Each row of a before or after table is a point. One or more steps were done to the points. Then noise was added and the rows were shuffled. The steps act on columns, c1 being the first. Write out the steps. A step turns or swaps two columns, mirrors them in a line or flattens them onto one, adds a multiple of one to another, or multiplies or shifts one. Angles are multiples of 10 degrees, from the lower column toward the higher: turns from -170 to 170, lines from 10 to 170 but not 90. Use the fewest steps. Two steps may share a column if one is a turn and the other turns, adds or multiplies; they go together, in the order done. Otherwise the lowest column goes first.
In the rows, zero is written as 128.

Before, 14 rows:
[[133 134  80]
 [127 124 138]
 [131 152 127]
 [102 129  81]
 [110 123  94]
 [144 155  83]
 [126 132  93]
 [139 126  85]
 [142 121 188]
 [107 158  94]
 [143 124 112]
 [145 130 126]
 [114 123  77]
 [133 135 171]]
After:
[[129 123  66]
 [144 131 138]
 [143 131  78]
 [159 126  77]
 [122 122 142]
 [111 135 191]
 [126 158  64]
 [165 155  78]
 [110 121 223]
 [131 152 130]
 [130 129  43]
 [142 123  45]
 [156 135  66]
 [148 124 117]]
Steps: turn c1 and c3 by 30 degrees; multiply c3 by 1.6

Before, 13 rows:
[[216 137 134 167 139 116]
 [128 135  93 169 124 237]
 [129 137 132 136 162 104]
 [113 144  89 133 128 191]
 [160 153  59 153 147 125]
 [125 132  94 105 129 115]
 [118 118 127 151 198 112]
 [125 138 128 129 147 115]
 [127 162 122 157 140 114]
 [117 158 120 117 162 141]
 [117 149 111 166 128 131]
 [113 129 116 146 249 108]
 [120  93 122 130 128 128]]
After:
[[132  93 118 121 129 122]
 [133 134 124 125 138 139]
 [111 141  93 106 126  74]
 [159 164 118 141 138 124]
 [148 136 133 133 164 149]
 [162 119 125 127 197 134]
 [117 135 101 120 130 157]
 [165 149 111 126 131 110]
 [154 131 116 121 248 138]
 [134 157  59 166 150 119]
 [116 160 121 113 161 118]
 [138 135 133 225 141 117]
 [113 136  94 121 125  14]]
Steps: turn c4 and c6 by -150 degrees; turn c1 and c4 by 110 degrees

Before (14 x 9):
[[ 98 128 104 106 121 106 115 114 122]
 [174 148 147 102  89 153 129 114 136]
 [109 142 114 166 114 106 120 120 120]
 [ 93 143 111 141 132 116 138  91 101]
 [109 121 110 141 126  86 108  93 123]
 [120 126 128 155 111 132  94  84 121]
 [130 154 136 113  68 160 117 129 144]
 [144 165 155  88  73 141 145 132 140]
 [126 173 123  99 143 129 123 142 141]
 [115 120  97 141 112 105 122 147 122]
 [118 117 124 137 128 131 145 104 140]
 [144 133 195 109  79 161 116 134 124]
 [142 138 141  97  84 178 122 140 127]
 [130 150 102 114 130 113 131 126  96]]
After, 14 rows:
[[144 131 251 108  33 192 114  64 125]
 [143 136 159  97  42 228 119 124 127]
 [115 118 110 136 128 137 145 112 145]
 [110 140 101 165 101  80 122 135 124]
 [119 121  84 143  92  83 124 174 119]
 [110 122  75 140 120  42 108 117 127]
 [143 166 178  82  18 156 144 108 140]
 [ 99 128  76 105 115  83 113 140 121]
 [172 148 153 102  48 178 131  97 137]
 [131 150  84 111 132  96 132 155  93]
 [129 150 144 116  10 191 118 120 146]
 [126 172 125 100 159 127 124 145 144]
 [120 127 107 152  98 137  98  96 121]
 [ 93 144  80 143 133 106 137 110  97]]
Steps: multiply c3 by 2; turn c3 and c8 by -30 degrees; multiply c5 by 2; multiply c6 by 2

Before, 12 rows:
[[124 173 110 150 100 170  92 176 100 198 161 128]
 [140 114 163  81 115 186 158  98 125 103 123 141]
 [108 161 103  89 130 159  86  79 130 117 107 141]
 [178 145 127 158 151 112 158 123 158 168  94 176]
 [126 145 148 114  95 197  89 126 138  99  96  97]
 [163 149 107 142  61 141 113 150  85 162 132  95]
 [134 183  87 125 134  73 153 179 146 149 106 195]
 [ 81 153 115 149  70 145 109 134 115 164 120 107]
 [161 123  83 136 152 105 157 143 185 146 129 165]
 [175 132 183 118 139 106 149 122 149 126 154 131]
 [164 130 130 162 128 139 136 108 149 101 138 181]
 [154 154 104 119 106  88 124 148 181 177 122 208]]
After:
[[ 73 146 169 157 152 112 148 123 158  87  83 105]
 [ 83 132 103 118 139 106 151 122 148 130 129  79]
 [ 98 113 121  80 116 187 117  98 124 154 104  91]
 [ 99 131 173 162 128 140 151 110 149 156 124 100]
 [175 162 152  89 129 159 139  79 129 139 113 142]
 [104 184 207 123 133  74 116 181 147 107 107 131]
 [158 172 137 151 100 171 149 176 100  58 169 143]
 [173 153 115 149  72 145 104 133 114  93 131 150]
 [ 83 122 183 135 151 104 133 143 185 111 140 147]
 [117 148 109 141  60 141 164 151  85  94 150 163]
 [114 154 210 120 106  87 150 148 181  79 112 109]
 [160 146  89 115  96 197 154 127 139 157  94 126]]
Steps: turn c1 and c7 by 130 degrees; turn c3 and c12 by -120 degrees; add 0.5 times c12 to c11; multiply c10 by -1

Before (12 x 18):
[[124 170 116 103  62  90 104  84 163 149 190 153 129 164 101 167 171 106]
 [157  80 131 122 121 169  98  61 143 125 144 120 168 102 175 135 171 168]
 [139 114 180 143 147 165 146 115 156 145 114 130 149 111 149 188 143 119]
 [126 170  98 122 113 144 116 103 103 144 141 143 157 123 105 112 114 146]
 [151 168 110  66  69 106  77 109 151 124 124  99 112 116 157 145 154 129]
 [126  86 111  69  92 111 163  61 115 136 119 141  86 164 120 136 115  79]
 [121 134 153 158 122 158 173 123 105 151 134  68 150  92 140 113 125 161]
 [107  85  88  77 151 107 132  55 114  83 210 151 167 116 166 120 121 126]
 [172 149 171  74 105 158 135 142  94 107 130  66 156 142 150 130 151 164]
 [164  93 173 141 150 119  84 137 147  88 163 143 123 157 151 122 159  93]
 [132  99 176  67 158  95  79 124 165 161 142  74 131 157 155 108 181  96]
 [117 156 102 159 141  88 148  81 151  98 120 139 132  94 132 165 194 132]]
After:
[[112 150 176 117 142 144 116 150  98 147 100 115 155 121 107 108 114 107]
 [ 99 174  93  72 114 109 135 196 114  80 169 172 168 117 127 122 134 120]
 [ 89 155  87  72 102 110 166 180 114 139  80 126  84 165 113 130 179 134]
 [107  92  83 143 128 126  78  97 142  86 126 149 121 156 121 120 153 170]
 [107 145 159 162 137  87 150 170 151  93  80 132 130  93 120 164 104 192]
 [120  82  93  68 128  94  78 126 164 163 101 126 128 161 188 110 138 187]
 [102  83 145  76  88 160 131  92  92 106  83 118 153 143 191 126  82 137]
 [111  83 108 150 124 162 144 129 152 137  71 149 147 110 139 190 132 146]
 [132 103 128 159 108 160 174 139 105 156  95 106 153  93 190 115  94 116]
 [ 65 132  80 127  73 168  98 163 142 131 103 166 168 101 159 136  73 154]
 [103 129 171 103  91  89 101 167 158 149 149 112 129 161  93 167 135 177]
 [ 97 140 164  65  38 102  82 126 151 127  88 135 112 114 167 145 114 151]]
Steps: turn c1 and c8 by -140 degrees; turn c2 and c3 by 100 degrees; add -1 times c15 to c5; turn c12 and c15 by -60 degrees; shift c11 by -40; turn c17 and c18 by 110 degrees

Before, 13 rows:
[[168  75  85 105 129 167 135  99  70 146 162 117  79 139 132  98 179  94
  151 202  97 156  67 105]
 [158 146 105 118 126 168 148 137 121 177 125 103 152 170 168  93  95 145
   94 115 148 146 128 168]
 [129 104 127 110 181 156  83 181 159 235 110 110 202 104 137 103 150 113
  102 153 149 126 126  99]
 [134 136  99 146 126 121 134 154 132 191 102 219 117 161 177  84 143  97
  143 125  86 121 100 127]
 [102 124 147  85 169 103 185 100 123 185 103 158 155 117 161 119 158  79
  153 118 107 148 158 126]
 [109 144  76  98 117 144 108 116 201  98 126 136 106 110  60  49 148 116
   63 129 128 161 142 137]
 [136  78 114  81 114 123 118 100  85 116 126 102  77 107 135 119 106  84
  158 187 163 109 142 109]
 [127 159 117  70 181 158 119 118 140 130  95  89 146  89 107 176 162 183
  125 145 126 109  77 134]
 [123 159  81 138 122 137 127 149 110 142 124 164 125 108 109 109 169 126
   80 151 148 207  74 149]
 [169 107 108 113 126 150 113 125  66 152 128  90 147 126 162 158 117 169
  179  83 123 119 174 198]
 [140 138 113 109 168 128 154  89 129 133 115 143  97 160 140 142 114 151
  111 144 108 108 182 151]
 [112  96 144 158  51 138 121 132 140 149 133 144 162 100 144  85 134 119
  133 174 135 116 125 163]
 [145  78 116  89 155 128 100  42 147 146 109  74 115  71 170 130 155 130
  168 150 109 150 127 184]]
After, 13 rows:
[[108 127  75 102 116 140 109 116  31  98 144 127 106 110 150  49 141 116
   63 128 121  89 141 138]
 [169 147 108 116 124 147 115 125 198 151 138 129 146 127 128 157 120 169
  178  83 117 150 174 200]
 [128  84 118  61 181 152 119 120 108 130 139 127 146  90 139 175 153 183
  125 145 114 124  77 134]
 [129 154 126 103 181 139  81 181 106 235 127 129 202 105 105 104 142 114
  103 153 122 147 126 100]
 [159 115 106 119 125 150 148 136 154 176 132 127 153 169  96  92 105 145
   94 113 114 101 129 169]
 [146 194 115  86 156 137 100  42 134 145 138 128 114  71  82 129 147 130
  169 150 122 140 126 184]
 [137 175 114  92 112 109 119 100 170 116 156 128  77 108 144 118 112  84
  158 186 139 177 142 110]
 [139 107 113 107 168 136 154  88 133 131 131 129  97 158 117 142 119 151
  112 147 123 139 182 152]
 [122 132  80 134 122 126 128 150 134 142 120 128 125 110 153 110 158 127
   79 151 131  39  74 149]
 [112 157 143 155  52 132 121 131 125 149 112 128 162 102 109  84 131 118
  134 175 126 159 125 164]
 [132 116  99 124 125 139 134 153 149 192  96 126 117 161  83  84 137  96
  143 126 122 129 101 127]
 [102 143 146  80 167 118 184  99 151 186 136 128 155 117 103 121 151  78
  154 118 135 113 158 126]
 [168 202  87 131 130 169 133  99 181 146 168 129  80 138 154  99 164  95
  149 203 102 136  67 105]]
Steps: multiply c2 by 1.3; turn c2 and c22 by -150 degrees; turn c4 and c11 by -40 degrees; flatten c6 and c21 onto the line at 150 degrees; turn c9 and c15 by -150 degrees; multiply c12 by 0; multiply c17 by 0.7

Before (8 x 48):
[[114 168 160 154 126 115 135 153 157 159 180 105  76 107 143 120 128 111
  143 146 119 120 117 106  80 144 171 152 111 145  94 112  43  94 158 184
  135 109 123 137  89 150 134 161 176 182 139 133]
 [ 95 135 135  92 152 124 105 159 151 144  87 131 164 155 103 128 178 151
  110 126 140 148 176  49 146 124 114  60 132 139 161 124  71 178 132 129
   99 156  79  97 127  97  94 118 125 154 100 125]
 [151 118  91 114 160  73  96 110  75 140 124  67  77 192 122 114 192 100
  114 173 112 161 144 143  89 149 102 104 109  96  90 103 133 121 200  90
  112 147 173 113 150 112 115 129 150  79 167 115]
 [142 159 134 150 150 155 138 113 112 155 156 118 152  88 116 129 116 166
  118 148 112 127 146 122 159 120 164 124  90 150 135 171 126 162 121  79
  146 166 130 115 163 115 148 116 143 112 101 183]
 [124 178  97 139 116 129 151 118 138 124 125 122 107 113 126 161 168 166
  144  98  98 160 119 122  81 144 108 105 114  83 142 118  88  82 146  98
  120 109 195 183 103 109 171 159  98 151 142 147]
 [137 124 146  99 172  93 212 159  88 115 154 161 109 119 125 126 150 118
  143 123  97 103 121 123 163  98  87 106 114 134 161 143  99 127 115 151
  135 193  88 120 134 121  61 123 142  70 185 103]
 [154 125 122 102  81 138 121 150 184 120 119  90 115  88 156 108  71  97
  141 102 155  70 111 114 124  98 120 153 119 128 128 173 213  77 146 106
  132 150 181  86 105 162 107 134  95 153 175  63]
 [118 110 136 108  97 102 135 160  96 153 178 180 135 155 168 110 121 106
  125  71 107 127 122 123 102 113 148 113 148  66 129 178 107 104 154 115
  249 149 156 135 177 132 147  91 134 101 143  71]]
After (8 x 48):
[[154 125 155 102  79 118 122  91 185 121 140  90 114  89 173 109  72  98
  181 103 156  69 112 116 123  98  77 153 119 128 127 154 213  77 145 106
  130 150 142 158 105 163 108 133  94 153 175  63]
 [113 168  87 154 127 181 135 140 156 159 115 105  75 107 113 120 128 111
  123 146 118 118 116 106  80 144 111 151 111 144  94 143  44  93 159 184
  136 109 143 151  89 150 134 161 176 184 138 133]
 [117 111 114 108  98 177 135 142  96 152 102 179 135 156 177 110 121 106
  156  72 106 128 122 122 101 113 107 114 149  65 129 170 108 104 154 114
  249 148 125 158 177 131 147  92 133 101 143  70]
 [124 179 174 140 114 125 152 180 138 125 130 124 108 114 119 161 169 166
  196  99  98 159 119 124  82 144  62 103 114  83 143 126  88  82 147  99
  120 108 144 110 103 109 170 159  98 150 142 147]
 [ 96 136 122  91 152  87 106 103 151 144 124 132 165 156 124 127 178 152
   78 126 139 147 177  49 145 122 187  60 132 139 160 104  70 180 132 130
   99 155 111 163 126  97  93 118 126 155 100 125]
 [151 117 167 114 160 124  97 110  76 140  72  67  77 192 104 113 192 101
  174 174 112 160 143 141  90 149  96 104 108  97  90 122 132 122 201  90
  115 146 114 112 150 112 116 128 151  79 166 115]
 [141 159  80 150 150 156 138 113 111 155 155 119 152  87 170 129 116 166
  131 148 113 127 146 121 160 120 154 125  91 150 136 115 126 161 121  79
  145 165 118 116 162 114 149 114 143 113 101 184]
 [137 125 160  99 171 154 212 126  89 116  93 161 108 119 142 126 148 119
   88 122  97 104 121 123 162  98 158 105 116 136 162 124  99 127 114 149
  136 193 142 159 135 121  63 122 141  70 185 103]]
Steps: add 1 times c34 to c3; turn c3 and c27 by 110 degrees; swap c6 and c11; mirror c8 and c40 in the line at 40 degrees; swap c15 and c32; swap c19 and c39
